Each wall is flat, endless, passes through zero and stands at right angles to its row. A trip goes straight from one point to another. List the walls that it crosses, first one first.
In the rows, 128 means zero.

Walls:
(1): [96 75]
(2): [155  77]
(3): [191 170]
(4): [144 141]
(5): [171 134]
Trips:
[ 93 122] to [ 66 175] -> 1
[128 117] to [138  78] -> 5
[106 121] to [164  48] -> 2, 5
[ 55 124] to [118 119] -> 2
[ 60 145] to [171  68] -> 2, 5, 3

Walls:
(1): [194 180 114  85 129 134 108 186 171 145 105 170]
(2): [ 71 116 116 112 129  90 114 155 204 116  61 101]
(3): [180  79 128 158  83 113  92  38 132 108  40  65]
(4): [ 88 143 138 201 140  89 114 143 163 190 176 107]
(5): [137 156 153  93 144 120 149 129 208 169 144  78]
(6): [175 211 101 143  91 199 132  97 201 169  83 126]
Trips:
[169 155 174 195 167  96 163 113 172 108 174 206] to [130 107 113 217 136 108 198 104 110 115 138 181] -> 5, 6, 1
[101 104  87  86 108  79 161 171 129  87  19  88] to [182 100 117 116 151 113 104 126 147 150 116 100] -> 5, 6
[135 138 134 154 134 157 141 215  97 138 169 108] to [128 160 154 147 138 128 123 195 209 154 114 153] -> 5, 6, 2
[140 209 105 198 144 139 136 166 154 135 195 163] to [141 168 107  89 101  50 171 120 169 104  85 103] -> 2, 3, 4
[143 134 136 137 126 141  69 132 152 132 130  57] to [154 146  84  82 142 177 181 163  85 109 108 163] -> 4, 2, 3, 5

Walls:
(1): [ 92 111  95 150 190 198 198 115  80  97 160 186  94 110 125 114 135 118
  86  80 116 142 150  99 152  51 184  72 132 135 170 171 106 132 156  90
 150 152 123 168 173  49 160 171 114  91 136 139]
(2): [150 153  82 167 108 111 149 106 186  52 136 184  86 194 219 108 100  63
 132  28  76 130  78 140 118 134 143 132 123 127 162 148 107 131  84 197
 160  86 123 189 164  89 137 124 177  76 147 170]
(3): [240 106 160 140  95 134 128 103 154 143 222  87 141 133 100 105 108 164
 124 162 198 174 148 141 108  61  89 149  86 135  77 196 177 166 128 149
 150 212 100  90 154 116 119 112 108 141  73 119]
(4): [ 86 142  95 142 173 184 229 107 106 138  49 186 143 138 139 116 115 109
 165 205 187 249 103  65 153  47  87 172 150 142 118 191 166 175  75  91
  88 154  79 108 118 174 199 123 167 117 108 161]
(5): [171 156  70 121 142 112 118 123 139 134 152 203  88 104  69 129 109 155
 103 147 157 127 105  92 178 143 156  97  76 117 193 148 122  65 128 145
 156 140 129  68  86 127 149 163 126 135  67 156]
(6): [101 152 176 101 137 155 124  87  97 148 217 103 120  89 164 113  96  28
  81 122 146 127 163  83 194 179 160  81  94  81 152  80  81 152 134 137
 177 117 158 192 170 105 189  98  97 159  69 122]
Trips:
[164 191 126  94 153 130  82 165  77 136 137 128 129 147 145 169  69  87
 145  90 117 152 147 186 147 110 133 171 128 139 161  73 113 121 109  80
 145 158 127 184 182 192 137 165 125  79 163 101] to [167 117 163  66 148 114 110 194 127  43 116 165  79 124  69 124 144  65
 133 116  98 155 176  81 212 177 202 166 147 107 136  93  72 129  67 179
 144 136  91 134 139 114 147 149  92 157 171  93] -> 5
[ 90  85 115 148 160  90 158 114 126 146 112  77  86 179  72 133 172 100
 141 152 125 156 112 112 128 166 186 127 156  72  64 137 171  77 134 156
 153  66  93 174 162 106 129 131 120  53  88  95] to [180 134  99 144 113  96 104 186 155 163 160 142 146  63 139  48 195 158
 126 133 101  63  92 172 151 171 124 170 184 124  77 178  58  99  59 189
 131 129 110 103  79 164 166  91 143 106 141  54] -> 1, 6, 5, 3
[150 116 118  86 223  47 160 129  72 168 103 103 196 196 181 127 134 118
  82 201  80 138 134  45  60  75 148  84 159 169 119 143  82 106  76 113
 114 171 136 132  84 127  23 142 146 123 101  86] to [ 73 133  74 112  91 119 112  60 198 138  95  77 136 198 150 114 180 171
 128 144  48 124  71 151 151 174 123 137 102 133 109 141 118 118 205 138
 115 137 145 155 112 104 137  98 185 129 132  78] -> 1, 4, 2
